Each row of a before or after table is a point. The points were changed in one or more steps. Then noise was added and the rows were shuffled. The steps act on columns, c1 being the first. Write out the steps. A step turns or swaps two columns, mirrors them in a line or flattens them onto one, adds a multiple of one to another, or multiplies or shifts one. Angles are multiples of 10 degrees, from the lower column toward the higher: turns from -170 to 170, lines from 10 to 170 but not 90. Use the fewest steps. Two steps may share a column if one is a turn and the other turns, adds or multiplies; they go together, in the order done. Otherwise the lowest column goes first.

Before (8 x 2):
[[ 0.53 -0.20]
 [ 0.03  0.70]
 [-0.35 -0.42]
 [-0.06 -0.07]
 [ 0.54 -0.44]
 [-0.84 -0.05]
 [ 0.13  0.35]
 [ 0.32  0.10]]
After (8 x 2):
[[-0.43  0.54]
 [ 0.33  0.13]
 [ 0.09  0.31]
 [-0.43 -0.34]
 [-0.20  0.52]
 [-0.08 -0.05]
 [-0.04 -0.82]
 [ 0.70  0.02]]
Steps: swap c1 and c2

Before (14 x 8):
[[-0.04  0.06  0.53  0.49  0.16 -0.16  0.49  0.38]
 [ 0.49 -0.23 -0.21 -0.44  1.01  0.33 -0.20 -0.17]
 [ 0.41  0.40  0.41 -0.37 -0.30  0.25 -0.32 -0.51]
 [ 0.43 -0.45  0.03 -0.15  0.59  0.46 -0.29  1.02]
 [-0.54 -0.08 -0.10 -0.35  0.70 -0.07 -0.07 -0.49]
 [-0.36 -0.03 -0.31 -0.54  0.26  0.61  0.07 -0.50]
 [-0.41 -0.14  0.64  0.52 -0.09 -0.40  0.30  0.69]
 [-0.06 -0.12  0.06  0.43  0.06 -0.30  0.52  0.65]
 [-0.55 -0.36 -0.17 -0.87  0.12 -0.43  0.21 -0.82]
 [ 0.24  0.21 -0.05  0.37 -0.32  0.44 -0.01 -0.40]
 [-0.02  0.12  0.85  0.27 -0.08  0.21  0.40  0.39]
 [-0.59  0.04  0.35  0.33  0.26 -0.74  0.02  0.94]
 [-0.01 -0.17  0.34 -0.29  0.38  0.27 -0.66 -0.22]
 [ 0.54 -0.70  0.12  0.18  0.43  0.63 -0.30  0.07]]
After:
[[-1.63  0.00 -0.12 -0.34  0.68 -0.11 -0.07  0.49]
 [ 1.32 -0.65  0.02 -0.16  0.57  0.03 -0.28 -1.00]
 [ 0.72 -0.08 -0.06  0.39 -0.30  0.47 -0.03  0.42]
 [-1.68  0.03 -0.24 -0.87  0.11 -0.54  0.23  0.83]
 [-0.05 -0.05  1.11  0.28 -0.15  0.24  0.39 -0.36]
 [-1.25  0.15  0.82  0.52 -0.12 -0.39  0.26 -0.67]
 [ 1.44 -0.39 -0.25 -0.42  1.02  0.05 -0.18  0.20]
 [-1.80  0.48  0.45  0.31  0.23 -0.56  0.01 -0.95]
 [ 1.23  0.16  0.52 -0.34 -0.26  0.46 -0.35  0.51]
 [-0.06 -0.26  0.45 -0.28  0.34  0.12 -0.65  0.20]
 [-0.13  0.14  0.71  0.52  0.19 -0.14  0.48 -0.35]
 [-1.06 -0.41 -0.39 -0.54  0.28  0.42  0.09  0.49]
 [ 1.68 -0.93  0.20  0.21  0.43  0.07 -0.30 -0.13]
 [-0.18  0.11  0.08  0.46  0.03 -0.32  0.51 -0.66]]
Steps: multiply c1 by 3; turn c2 and c6 by 40 degrees; multiply c3 by 1.3; multiply c8 by -1

Before:
[[-0.11  0.83 -0.31  0.57 -0.23 -0.41 -0.55  0.02  0.18 -0.29 -0.30  0.03]
 [ 0.29  0.10  0.13 -0.05 -0.60 -0.61 -0.20  0.43 -0.14  0.13  0.01  0.05]
 [-0.04  0.38 -0.36 -0.64 -0.53  0.59  0.87  0.02  0.65 -0.41  0.11  0.21]
 [-0.22  0.65 -0.03 -0.36  0.34  0.18  0.17  0.47 -0.27  0.27  0.13 -0.08]
 [-0.40  0.23 -1.06 -0.13 -0.25 -0.42  0.38 -0.28 -0.22  0.37 -0.36 -0.88]
 [-0.61 -0.07 -0.28  0.14  0.12  0.81 -0.39 -0.31 -0.11 -0.40  0.49  0.25]
 [ 0.39  0.37  0.02  0.43  0.42  0.39  0.90 -0.28 -0.66  0.14 -0.10 -0.50]
 [-0.78 -0.12 -0.23  0.06 -0.74 -0.32 -0.33  1.18  0.17  0.22 -0.80 -0.14]
 [-0.16 -0.09 -0.75 -0.20  0.28 -0.54 -0.20 -0.01 -0.66  0.21 -0.80 -0.32]
 [ 0.34 -0.27 -0.56 -0.10  0.11  0.28  0.77  0.34 -0.40  0.81 -0.13  0.07]]
After:
[[-0.03  0.35 -0.38 -0.57 -0.55  0.54  0.88  0.01  0.67 -0.54  0.08  0.25]
 [-0.64 -0.14 -0.29  0.13  0.09  0.75 -0.38 -0.31 -0.05 -0.42  0.53  0.26]
 [ 0.31  0.06  0.08 -0.03 -0.64 -0.61 -0.20  0.42 -0.15 -0.02  0.00  0.11]
 [-0.18 -0.05 -0.71 -0.18  0.30 -0.55 -0.17 -0.04 -0.64  0.30 -0.81 -0.32]
 [ 0.32 -0.25 -0.54 -0.10  0.14  0.27  0.75  0.35 -0.40  0.87 -0.06  0.05]
 [-0.41  0.19 -1.03 -0.13 -0.26 -0.41  0.41 -0.28 -0.21  0.32 -0.38 -0.90]
 [ 0.41  0.34 -0.02  0.43  0.40  0.39  0.85 -0.26 -0.66  0.22 -0.13 -0.52]
 [-0.22  0.67 -0.03 -0.37  0.37  0.14  0.19  0.44 -0.27  0.41  0.12 -0.05]
 [-0.81 -0.10 -0.21  0.05 -0.77 -0.29 -0.31  1.16  0.23  0.02 -0.77 -0.13]
 [-0.13  0.89 -0.30  0.54 -0.19 -0.40 -0.58  0.00  0.18 -0.38 -0.33 -0.01]]
Steps: add 0.3 times c5 to c10
